Every row gives one point. Each copy is the shape, with its points in the same order, stretched, turned, moved and blurred by noise. Say if it was mirrored as well.
(in the rows, 128 means zero)

Shape (8 x 3)
[[109  95 134]
 [ 92 119  66]
 [117 121 190]
 [104 125  83]
 [ 53 113 144]
 [179 133 148]
 [146  82 174]
 [107 140 122]]
Copy 1 (8 x 3)
[[111  88 120]
 [ 65 137  76]
 [174  83 150]
 [ 80 138  90]
 [143  80  70]
 [125 130 191]
 [136  62 171]
 [121 124 106]]
Copy 1 is: mirrored
Copy 2 (8 x 3)
[[ 60 129 161]
 [ 65  98 100]
 [ 78 179 182]
 [ 81 114 110]
 [ 27 162 140]
 [141 138 162]
 [ 80 135 204]
 [ 85 146 122]]
Copy 2 is: only turned
Copy 3 (8 x 3)
[[ 91 111 155]
 [ 89 135  78]
 [129 142 191]
 [ 99 138  95]
 [ 40 151 164]
 [194 117 143]
 [123  88 181]
 [120 157 132]]
Copy 3 is: only turned

Shape (8 x 4)
[[152  91 100 153]
 [169  80 124  48]
 [163 133 113 146]
 [ 85  79 154  79]
 [124 125 117 185]
 [ 56 151 107  91]
 [108 166 130 173]
 [ 96 141 119  85]]
Copy 1 (8 x 4)
[[152 104 132 165]
 [186  96 111  58]
 [167 149 141 159]
 [ 81 111 120  52]
 [117 148 149 185]
 [ 89 185  72  91]
 [108 198 146 167]
 [120 175  95  85]]
Copy 1 is: only turned
Copy 2 (8 x 4)
[[109 113  67 115]
 [ 74 125 130  28]
 [113 147  94 136]
 [150  70 153  61]
 [138 115  77 163]
 [230 141 131  95]
 [159 137 116 181]
 [177 136 138  84]]
Copy 2 is: mirrored
Copy 3 (8 x 4)
[[139  99 156 141]
 [ 86 110 149  56]
 [140 141 151 136]
 [ 72  90  75 119]
 [147 123 126 182]
 [ 34 133  91 170]
 [128 158 109 186]
 [ 61 139 106 137]]
Copy 3 is: mirrored

Shape (9 x 6)
[[175 147 148 173 167 146]
 [148 141 155 183 113 157]
 [124 184 125 171 162 140]
 [110 123 182  50 139 112]
 [161 160 105 160 144 136]
 [123 150 158  71 115  76]
 [ 94 117 124  52 139 119]
 [ 58  43 109 179 209  99]
 [ 96 110 200 112 141 131]]
Copy 1 (9 x 6)
[[136 155 162 170 117 149]
 [ 95 141 138 147  79 151]
 [130 193 117 157 101 154]
 [112 159 128  80 203  91]
 [147 151 120 151  95 152]
 [131 160 105  97 160  63]
 [129 141  83  74 193 127]
 [ 75 126  53 198 194 189]
 [ 74 158 135 120 171 117]]
Copy 1 is: only turned
Copy 2 (9 x 6)
[[135 151 129 163 159 159]
 [109 170 131 124 159 134]
 [105 160 108 149 114 183]
 [ 98  49 190 119  89 108]
 [155 146  98 147 126 166]
 [126  89 163 144  58  93]
 [105  48 145  97  90 135]
 [ 36  66  22 148 156 127]
 [ 58  97 180 120 127 106]]
Copy 2 is: mirrored
Copy 3 (9 x 6)
[[175 163 120 152 190 143]
 [160 163 114 177 131 142]
 [140 186 116 128 162 187]
 [ 91  91 200 118 151 123]
 [161 167 100 111 156 141]
 [ 89 140 193  96 134 100]
 [ 79  81 153  84 135 140]
 [ 34 124  34 164 205 153]
 [ 92 110 167 175 153 146]]
Copy 3 is: only turned

Shape (12 x 9)
[[100 126  98 110 137 185 108  75  87]
 [ 66 113 128 148 122 135 166 164 149]
 [134  88 132 124  64 147 134 151  48]
 [106  66 158  87 111  83 185 218 120]
 [116 164  40 188 130  99  89 123 131]
 [ 90  38 175 104 230 144 127 132 124]
 [125 110 110 177 116 106 217 105  90]
 [153  55  89 153 129  84 159 136 113]
 [ 79 128  60  92 108  75  75  90 122]
 [145 102  94  86 185 105 150 151 100]
 [141 109 128 116 133 130 133 118 141]
 [108 152 155 184 133 103  93 159 120]]
Copy 1 (12 x 9)
[[126 138 159  68 132 149 122  44 114]
 [ 97 160 167 128 194 136 138 156 158]
 [198 190 132  58 141 110 193 126 108]
 [157 118 167  93 193 128 213 231 136]
 [125 128  71 162 158  67  85  81 129]
 [163  70 237  66 201 126 107 130 134]
 [174 140 145 162 167 159 187  89 144]
 [202  82 119 126 180  94 175 115 165]
 [ 73  84 106 104 115  65 144  77 108]
 [169  58 129  96 173 149 152 145  94]
 [151 106 152 102 126 138 126 125 152]
 [148 177 154 150 148  83  75 157 124]]
Copy 1 is: mirrored
Copy 2 (12 x 9)
[[ 98 148  96  61 184 159 147  88 103]
 [ 43 167 105 138 117 135 159 166 135]
 [100 143 108  80 129 128 113 174  31]
 [ 62 111 123 140 138  82 114 241 113]
 [ 99 154  20 148 101 115 136  62 120]
 [ 29  72 155 136 205 176 105 142 157]
 [ 59 150 120 155 126  87 186 113  54]
 [ 86  76  84 158 133 115 151 131  75]
 [ 86 113  42  55 110  88 113  82 155]
 [ 96 102  84 144 199  86 123 142 120]
 [118 117 122 123 149 129 143 126 128]
 [ 90 158 119 158  88 134  77 114 122]]
Copy 2 is: only turned
Copy 3 (12 x 9)
[[ 53 133 142  99 129 173 146 124 144]
 [110 110 124 162 102  80 136 162 150]
 [147  98 165  76 113 138 131 145 117]
 [165  92 118  89 123  24 103 180 128]
 [140 170  78 173  98 170 118 108 126]
 [ 34  57 114 105 173  74  90 117 120]
 [155 144 167 151 118  87 180  87 113]
 [173 102  98 109 132  93 134  73 116]
 [101 177  65  71  68 142 108 101 140]
 [112 139  87  84 182  92 120 137 104]
 [113 125 122 108 144 115 112 109 161]
 [121 118 139 179 103 130  54 130 123]]
Copy 3 is: only turned
Copy 4 (12 x 9)
[[112 149  92 166 127 141 127 104  50]
 [ 93 110 122 152 144 163 200 156 150]
 [126 129 176 148  77 111 166 186  50]
 [ 94 103 184  87 163 118 183 239 131]
 [108 121  35 189  78  90 142  91 165]
 [113  57 158 119 237 172  90 144 100]
 [ 97 125 172 164 139  75 222  97 126]
 [113  64 141 111 129  68 170 124 120]
 [ 29 132  50 148 103  97 112 130  97]
 [137 126 124 106 189  71 120 157 111]
 [107 129 132 104 121 127 136 121 124]
 [103 120 135 187  95 144 120 147 189]]
Copy 4 is: only turned

Shape (17 x 11)
[[ 83 122 112 185  98 133 139 117 132 129 104]
 [104  75 132 126  99 103  85  51  83  89 163]
 [146 152 148 199  95 173 124 145  75 110  90]
 [180 104 135 127 134 122 110 148  48 101  85]
 [ 97 163 172 128  71 167 166 149 103 146 155]
 [188 148 171  92 114 155  88 159 124 131  48]
 [ 94 151 191 127  79 136 164 156  97  93 125]
 [113  92 192 200 123  98  77  82 117 159 165]
 [135  99  89 108 135 117 154 159 163  88 133]
 [148 130  94  90 168 111 164 106  93 181  90]
 [147 139 181 115  97 133 147 108 150  83  61]
 [180 154  84 104 183  73 108  89 151 122 122]
 [148 104  79  94 133 148 105  69  88 194 118]
 [189 157 138 103  86  64 176  86 148 171 106]
 [ 87 103 137 139 118 170 147 121 157 105 121]
 [172  75 116 143 159 177 175  82 133  76  73]
 [185  79 173 186 164 166 158  78  91 182  50]]
Copy 1 (17 x 11)
[[ 72 130 117 190  90 116 167  94 130 101  99]
 [100  73  90 169 128 112 104  17  70  89 166]
 [122 183 130 229 110 145 153 116  77 114  86]
 [153 126  82 166 160 148 116 113  34 136  98]
 [131 150 170 171  52 150 185 137  89 109 153]
 [169 145 146 153 118 165  68 165  76 120  53]
 [135 131 152 164  93 145 191 146  71  67 132]
 [123 103 150 238 142  67  95  74 128 136 159]
 [127 130  59 106 123 142 146 115 140  94 117]
 [101 123 130  92 130 144 130 104  87 188 103]
 [147 138 161 131 127 151 136 113 101  67  61]
 [ 90 156 103  76 170 107  69  83 125 130 109]
 [ 98 103 119 139  90 145  81  57  84 189 123]
 [159 154 175  63  99  66 124  97 113 143  93]
 [103 114 121 175 103 167 162 101 146  87 115]
 [140 142 103 150 171 189 159  46 133 123  64]
 [161 132 179 208 169 149 138  70 118 210  62]]
Copy 1 is: only turned
Copy 2 (17 x 11)
[[ 61 117 124 167 105 138 107 108 141 124 203]
 [120 125 187 104 110 113  26  76 198  89 173]
 [120 154 176 217 147 157 138 119  95  92 203]
 [178 112 192 177 153 119  77 100  97 109 141]
 [ 76 160 218 136 145 137 169 133 119 121 201]
 [171 157 181 196 132 153 157 147 125 118  91]
 [ 66 154 223 156 161  98 154 131 126 104 175]
 [121 150 176 177 150 114  51 102 223 144 220]
 [117  71 134  82 118 114 129 155 128 108 152]
 [145  88 114 114 144 140 121  44  86 189 125]
 [107 122 169 174 120 112 161 104 151  98 112]
 [180 150  76  86 123  93 128  90 134 141 109]
 [162 117 144  99 110 185  84  50 125 166 146]
 [131 117 140 136  73  92 175  52 132 189 138]
 [ 75  98 146 130 132 154 130 137 168  97 170]
 [153  44 125 145 137 184 147  55 138  73 136]
 [172  61 168 236 177 201 136  23 159 167 165]]
Copy 2 is: only turned
Copy 3 (17 x 11)
[[ 87 101 129 195 130 143 141 103 141 147 107]
 [127 116  92 148 119 155  67  14 101  74 118]
 [102 161 136 183 148 183 135 134  93 163  57]
 [152 143 120 109 123 121  91 117  59 154  51]
 [ 84 195 167 146 119 143 169 122 112 143 166]
 [136 176 138  81 131 144  96 182 160 144  52]
 [ 84 185 156 149 138 112 142 137 101 104 142]
 [175 115 170 186 136 166  66  64 119 104 154]
 [154  80  77 136  93  94 151 154 124 115 129]
 [142 121 121  82 137  96 133  70 150 218 101]
 [113 146 136 117 168 114 139 137 162  80  63]
 [207 117  46 122 135  96 100  90 170 164 106]
 [131 123 106  76  99 161 109  36 159 199 101]
 [180 173 135 102 123  66 165  63 198 145  90]
 [ 97  93 124 148 125 154 152 124 134 101 145]
 [133  57  83 107 154 170 181 101  94  97  55]
 [152  87 195 110 171 178 149  73 107 163  47]]
Copy 3 is: only turned

Shape (16 x 12)
[[153 138 110  72  89  91 172 155 101 143 176 150]
 [111 171 153  77 147 187 118 160 106 153 133  74]
 [119 116 128  70 113 156  72 163 160  96  89 163]
 [175 157 145 104 119 108 135  98 160 177  80  80]
 [162  85  82 168 136 177  71  66 164 149 130 107]
 [146 101  80 154 119 174  97 153 132 174 133 180]
 [123 107 116 147 190 145 159 140 120  85 121 167]
 [101  73 125 130 176 101 104 132 143 118 127  85]
 [ 79 133  67  70 133 131 125 115 167 119 135 102]
 [127 177  69 157 103  88 112 107 101 152 133  75]
 [154  74  89 125 163 149 157 178 102 111  84 179]
 [ 89 135 104 126 128 162 168 151 137 114  72 156]
 [ 95 161  94 109 189 120 128  75 164 139 130  94]
 [ 73 136 140 163 151 160  76 156 152 166  73 154]
 [148  81 142 131 183 127 162  66  66 145 124 112]
 [151  93 159  91 124 105 148  95 169 130 161  94]]
Copy 1 (16 x 12)
[[130 117  76  36 115 111 124 163  96 165 162 138]
 [ 60 161 139 126  72 157 116 167 185 157 141  78]
 [ 73 156  88 156 137 177  56 146 112 142  87 120]
 [117 101 123 115 113 153 159 131 187 175  53 132]
 [165 118 126 194 196 197 138  67 182 170 123 116]
 [144 145  97 174 164 209 126 141 117 188 165 157]
 [120 143 106 175 168 125 114 167 119  78 141 175]
 [111  87 114 207 160 101 106 153 146 129 111  88]
 [ 70 128  47 134 159 118 134 143 161 144 117  80]
 [173 116  56 153  94 119 175 117 164 177 114  87]
 [121 106  77 171 156 172  90 195 119  91 162 195]
 [ 90 139  65 173 125 176 164 185 105  92 117 146]
 [ 84 139  89 166 164  89 159 117 195 146 101 103]
 [ 85 164 122 249 110 177 158 162 119 164  87 129]
 [118  64 136 148 138 115 143 102 149 100 162 184]
 [116  87 145  92 163 112 124 116 131 151 100 104]]
Copy 1 is: mirrored
Copy 2 (16 x 12)
[[134  86  78  85  55  84 135 145  98 114 133 146]
 [128 105 162 115 125 128  63 148 100 151 178  56]
 [138 155 166  75  92 166  73 130 179  85 120 137]
 [156  91 176 189 103  62  83 136 157 145 129 100]
 [ 61  93 122 192 156 132  55  57 186 158 127 157]
 [125 104  95 151  98 165  67 106 128 146 155 193]
 [112 140 117 129 153 180 170 141 152 153 111 151]
 [ 46  98 171 135 159 129 143 181 179 133 127 154]
 [ 48 162 141 100 108 120  72 140 144 163 115 117]
 [ 71 107  98 202 117  96  80 148 115 133 105 114]
 [154  72 114 113 104 195 137 153 154 157  93 189]
 [124 170 140 138  75 188 125 141 134 153 122 119]
 [ 79 156 164 142 186 100  98 135 137 171 117 109]
 [125 166 189 179 136 175  82 144 130 115 173 158]
 [100  33 162 151 169 126 168 102  94 178  85 127]
 [108  93 157 125 106  68 138 121 172 132 157 126]]
Copy 2 is: only turned
Copy 3 (16 x 12)
[[110 181 116 116 122  36 101 166 144 139 149 142]
 [128 214 117  88 143 163  72 151 143 164 116 103]
 [111 107 142  48 104 131 113 135 120 157  72 171]
 [198 159 140 163 132 118 103 103 157 131  98 114]
 [142  80 104 145 197 189  92  79 180 119 121 154]
 [129 121  80  97 144 139 121 119 151 181 154 186]
 [107 106 140 106 156 139 184 144 100 165 137 113]
 [134  73 145 131 138 153  91 169 130 142 121  86]
 [ 82 126 100  82 117 121 119 134 194 145  87  87]
 [147 149  88 187  73 141  91 104 179  83 167 108]
 [127 101  86  92 156 103 190 172  87 170 133 150]
 [ 85 138  96 117  94 137 174 125 101 176  95 140]
 [120 118 118 125 146 149 120 105 195 150 109  66]
 [128 106 109 111  96 198 114  93 123 202 112 132]
 [138 128 106 157 214 118 102 120  91 143 144  81]
 [129 118 176 143 174 104  80 148 164 133  96 125]]
Copy 3 is: mirrored

Shape (18 x 12)
[[133 128 104  63 120 134 154 125 146 131 102  95]
 [129 136 154  72 149 134 119 133 130 116 109  81]
 [121 135 126 166 140 101 143 123 134 157  83 157]
 [148 148 118  81 120 127  85  84 169 146  88 104]
 [137 202 134 181  85 110 124 130 113 102 154 138]
 [123  77  88 170 125 140 148  95 148 132  99 147]
 [124  89  88 209 127 121 134  88 150 112 114 122]
 [151 107 149 105 119 153 160 113 143 159 135 110]
 [ 99 102 153  92 137 138 140  86 143 103 114 131]
 [133 185 125 149 120 152  95 176 122 105 148 145]
 [ 87 189 116 111 154 118 132 117  70 119 187 128]
 [146 159 117  63 111 125 138 133 145 112  97 124]
 [111 196 142 169  47 132 101 155  99 102 130 125]
 [162 119 153  88 136 144 138 103 109 112  84  93]
 [105  76 104 205 102 132 122 104 122 174  84 155]
 [118 160 136 151  99  98 118 148 142 107 163 133]
 [ 95 141 105 207 124 155 146 106 171 160  73 130]
 [102  62  99 193 127 104 141 104 154 138 101 100]]
Copy 1 (18 x 12)
[[140 163 128 101 104  91 175 157 153 122 104  85]
 [137 171 178  95 132  75 152 149 141  82 106  75]
 [ 85 138 145 126 112 103 126 122 106 125 131 172]
 [141 167 156  99  78  77 107 112 162 122 103 106]
 [ 77 144 147 160  75 169 126 135 120  52 165 140]
 [123  97 102 124 126 132 138  93 125 134  81 154]
 [109  96 103 171 135 132 112  87 118 112  76 145]
 [165 122 151 116 116 117 182 111 141 125 132 109]
 [113 121 153  71 125 107 172  96 163  99  89 109]
 [123 172 155 114 111 174 108 170 120  69 137 151]
 [ 75 189 121  91 137 152 164 132 125  55 166  94]
 [130 170 148  95  76  90 154 161 165  89 111 119]
 [ 78 119 153 126  50 179 112 167  92  74 157 116]
 [152 146 163  94 103  65 161 126 122  76  91 106]
 [108  75  99 119 121 143 104  96  75 155 113 166]
 [ 82 125 151 148 116 149 125 160 154  84 154 127]
 [ 99 140 141 157  94 156 119 100  83 162  90 169]
 [107  81 113 166 154 115 119 103 107 150  87 117]]
Copy 1 is: only turned
Copy 2 (18 x 12)
[[130 139 123  59 124 108 127 130 115 115 118  91]
 [133 140 148 108 154 108 154 152 124  93 107  92]
 [105 163 140 136 113 165  86 110 151 176  82 132]
 [136 160 173  75 130 104 131 147 194 130 131 111]
 [132 156 150 202  60 124  89 110 133 155 162 105]
 [142 125 102 104 102 146 125 100 162 192  88 148]
 [153 115  98 139 101 128 116  83 188 204  89 132]
 [164 138 150  86 135 151 156 121  98 149 120  99]
 [120 104 156 103 109 140 173 121 134 120  92 119]
 [142 164 121 195 114 139 105 151 127 119 174 134]
 [ 67 149 153 181 117 106 136  74  89 125 175 124]
 [133 150 145  85  99 112 109 148 121  93 126 112]
 [116 161 129 210  57 118  99 172 123 163 175  87]
 [162 164 152  93 124  97 166 145 117 116  71 112]
 [116 145 112 137 109 159 111 128 165 249  91 148]
 [129 109 143 178 100 135  87 126 129 145 161 104]
 [116 171  95 134 101 185 117  99 200 200 106  95]
 [133  96  92 121 132 132 113  98 176 220  74 105]]
Copy 2 is: mirrored
Copy 3 (18 x 12)
[[147 186  91  71 137 139 152 116 113 126 115 101]
 [156 189 130 117 136 141 117  96  90 102 143 104]
 [146 144 110 156 126 107 144 114 118 160  78 177]
 [182 185 111 100 132 156 101  90 154 136 117 126]
 [ 80 137 186 131 150 133 100 144 132 176  84 120]
 [124 134  55 157  93 115 139 120 162 141  97 134]
 [110 138  75 174 103  90 118 130 175 143 104 105]
 [140 158  98 132 143 164 182 113 147 139 132 106]
 [113 150  92 121 117 123 136  66 125 110 145 131]
 [102 149 169 123 145 154 102 176 119 115 109 136]
 [ 84 120 136 111 196 104 103 137  90 131 170 148]
 [141 170 129  66 130 156 128 115 102 123  98 118]
 [ 69 169 183 123 110 164  95 162 115 179  96 134]
 [153 166 106 127 123 157 122  88  89 121 113  82]
 [125 128  67 180  72 118 125 133 158 179  95 166]
 [ 95 135 170 115 124 110 129 147 150 132 124 121]
 [113 208  90 173 120 109 133 131 163 167  74 155]
 [133 161  72 170  81  70 152 125 165 159 119 115]]
Copy 3 is: mirrored

Shape (18 x 12)
[[156 131 181 206 152 134 108  98 122 128 122 102]
 [152 149 153 197 160  93 105 123 112  60 141 137]
 [181 113 135 175 132  96 123  86 140 114 141 152]
 [103 136 108 116  94  98  98  93 127 112 120 108]
 [142 118 126 197 187 139  72 100 112 125 123 138]
 [142 136  99 110 107 131 131  75 160  99 133 121]
 [141 120 165 183 168  87  79  91 131 127 133 147]
 [174  97 167 170 177 129  92  80 109  77 115 139]
 [125 125 121  97 154 149 137 177 144 122  86  87]
 [106 159 127 127 133 172 160 171 167 156  74 124]
 [179 151  71 101 117  93 107 112 141 133 154 103]
 [159 149 118  85 107 107 120  84 104 136 124 131]
 [128 103  88 128 115 113 142  89 102 121 181 129]
 [129 158 123 133 127 161 166 190  98 148  45  96]
 [116 152 172  97 130 181 142 205 132 155 109 106]
 [117 196 118  99 141 185 143 153 124 137 103 129]
 [166 105 150 194 124 136  67 136 116  99 111 167]
 [109 153 115  77 142 126 170 168 131 151  82 139]]
Copy 1 (18 x 12)
[[ 80 143 114 151 186 165 138 175 157 185 100 111]
 [118 177 101 193 185  89 110 180 135 160  98 129]
 [ 94 117  90 190 167 117 161 171 139 149  97 150]
 [120  89 147 135  85 117  95 181 117 117  80 129]
 [ 99 158  60 158 183 175 116 183 144 148  79 141]
 [126 105 146 163  91 141 162 168 141  73  99 124]
 [106 118  82 181 172 152  99 192 114 193 104 154]
 [105 127  69 204 181 144 119 183 162 131 120  87]
 [183 116 156  89 157 156 132 134 188  69 121 118]
 [143 155 192  80 152 185 134 128 174  72 150 163]
 [168  91 102 137 114 108 181 188 172 116  51 175]
 [135  82 115 149  84 120 123 177 180 120 112 152]
 [110 113  84 138  86 113 150 121 117 130  65 120]
 [135 152 182  63 176 137 103 120 230  78 123 143]
 [178 152 162  53 137 168 140 137 180 119 182 120]
 [165 176 163  95 107 176 126 147 198  78 153 157]
 [ 92 162  67 157 193 111 126 214 137 135 126 123]
 [174 115 169  96 123 145  95 110 184  78 150 179]]
Copy 1 is: mirrored
Copy 2 (18 x 12)
[[ 87 114 179 159 163 106  89  84 186 142  88 127]
 [ 73 167 129 164 133  93  59 121 183 145 102 108]
 [ 58 149 143 162 171  91 117 120 169 111 106 129]
 [141 156 107 106 151 116  94 109 118 101 106 133]
 [ 62 119 171 141 138  97  68 102 137 122  66  91]
 [105 138 117  90 159 141 112 133 152 105 122 106]
 [ 78 140 152 162 166  79 100 117 138 132  57 124]
 [ 53  95 141 145 169 103  46 124 165 122  79 114]
 [167  62 107 137  81 155 113 122 120 139 125 112]
 [144  89 139 132  82 193 140  92 104 175 125 109]
 [147 154 116 137 170  87 137 135 140  85 129  81]
 [146 138 130 125 204  99 102 132 102 113 134 114]
 [102 145 132  85 143  61 120 145 141  99 148 143]
 [172  84 144 175  85 178  90  75 100 163 157 128]
 [185  56 113 118 101 143 153  96 106 199 141 110]
 [157 110 149 105 125 172 108 115  91 182 139  65]
 [ 49 124 113 153 144  99  84  54 139 139  89 109]
 [168 103 120 150 102 156 132 146  63 162 143 126]]
Copy 2 is: only turned
Copy 3 (18 x 12)
[[105  94 217 145 114  71 130 124 117 154 132  97]
 [119 158 249 123 132 122  85 159  83 112 131 116]
 [149 144 200 139 123 145 144  82 114 108 154 120]
 [137 152 105 188 105 157 121 112 104 134 140 107]
 [121 147 236 186 165  84 136 114 147 149 172 101]
 [ 89 172 116 144 101 163 128  82 115 116 150 116]
 [179 154 236 155 124  98 150 106 122 160 144  97]
 [114 139 244 125 163 120 114  87 117 152 107 103]
 [ 89 137  75 105 151  99 144 177 173 103 112  93]
 [ 71 132  63 109 146  90 208 176 152 117 175 103]
 [112 154 133 171  89 170 113 121 178  71 150 137]
 [118 115 121 149 104 206 129  96 162 133 141 115]
 [164 130 136 163 122 150  61  71 133  90 190 101]
 [ 52  68  62 126 176 129 177 213 165 104 140  89]
 [ 91  92  75  77 134  71 144 206 176 135 130 129]
 [ 33 124  87 111 127 129 151 180 172 135 187 113]
 [123 140 222 163 181 112 147 137 101 140 136 170]
 [122 136  51  86 148 158 187 170 175 101 163  81]]
Copy 3 is: only turned

Shape (16 x 12)
[[150 187  77 166 168 145  91 102 113 152 222 174]
 [119 102 144 113  89  91 110 126 121 106  74  87]
 [142 124  69 193 241 122 108 134  97 177 129 132]
 [103 156 159 138 100  99 182 125  97 104 109 131]
 [148 100 132  88 158 149 160 121 109  76 103 104]
 [150 114 129  71  89 177 148 143 116 142  80  88]
 [ 75 163 192 160 107 137 173 123 186  56 128 145]
 [127 113  84 219 199 163  70 136 122 201 175 174]
 [145  96  85 126  82 152 192 167 107 120 109  94]
 [153  83 120 122 140 143 141 147  83 129 146  39]
 [ 66 189 159 111 117 103 158 161 165  92 100 168]
 [125 157  99 178 170 107 139  70 191 203 175 189]
 [108  93 166 116  97 133 167 119  94  72 103 166]
 [220 110  83 177 146 141 112 143 111 138 100 108]
 [172  76 114  86 117 104 144 184 126 116 138 105]
 [182 122 168 155 179 140 134 158  83 161 145 124]]
Copy 1 (16 x 12)
[[120 218  85 108 210 143  74  97 142 174 172 206]
 [122  97 143 127  63 134 173 131 126 146  83 153]
 [130 181  33  47 187 190 106 156 107 124 121 131]
 [152  91 134 157  82 117 160 164  87 147 155 168]
 [182  68 133  80  94 170 143 125 150 123 128 127]
 [147  67 117  95  98 125 176 157 198 182 138  96]
 [153 107 178 232 111 142 158 115  61 134 136 126]
 [ 99 208  20 130 228 149  62 142 132 148 105 139]
 [178  88 121 113 144 153 170 206 188 138 113 133]
 [145  87 131  80 122 196 102 189 183 171 100 126]
 [141 141 158 173  82  85 202 123  68 101 158 113]
 [ 57 167  72 118 243 151 132 113  72 145 195 197]
 [166  57 122 181  75 105 136 127 120 116 120 165]
 [193 127  76  73 197 163 128 139 154 187  70 145]
 [158  82 149  82 144 120 128 160 165 116  85 139]
 [158  98  83  95 162 134  78 160 113 176 121 113]]
Copy 1 is: mirrored
Copy 2 (16 x 12)
[[145 140 170 138 184 139 170  99  96 140 171 187]
 [125 167  94 132  83 120  89 120 157  72  99  85]
 [123 138 178 185 193 165 128 172  67 101 147 138]
 [120 135 161 110  62 124 167 139 131 103 100  96]
 [158 167 101 126 130 133 150 172 168  56 128 106]
 [165 194 102 115  93 115  82 188 189 113 125 110]
 [117  58 130 136  67 158 203 131 172 113  74 139]
 [164  87 177 158 185 211 119 142  71 148 161 154]
 [184 154 163 133  62 107 100 204 132  88 116 142]
 [156 177 105 147  83 148 121 165  99  73 158 128]
 [ 87 105 154  89  98 117 148 143 179 107  66 142]
 [133  67 125 160 192  98 168 130  67 163 135 127]
 [178 121 144  70  89 165 157 137 171  72 110  72]
 [185 194 139 214 141 139 100 174 103 113  97 144]
 [181 168  94 106 118 110 103 173 111  69  96 143]
 [165 170 126 132 129 196 154 170  75 138 119 116]]
Copy 2 is: mirrored
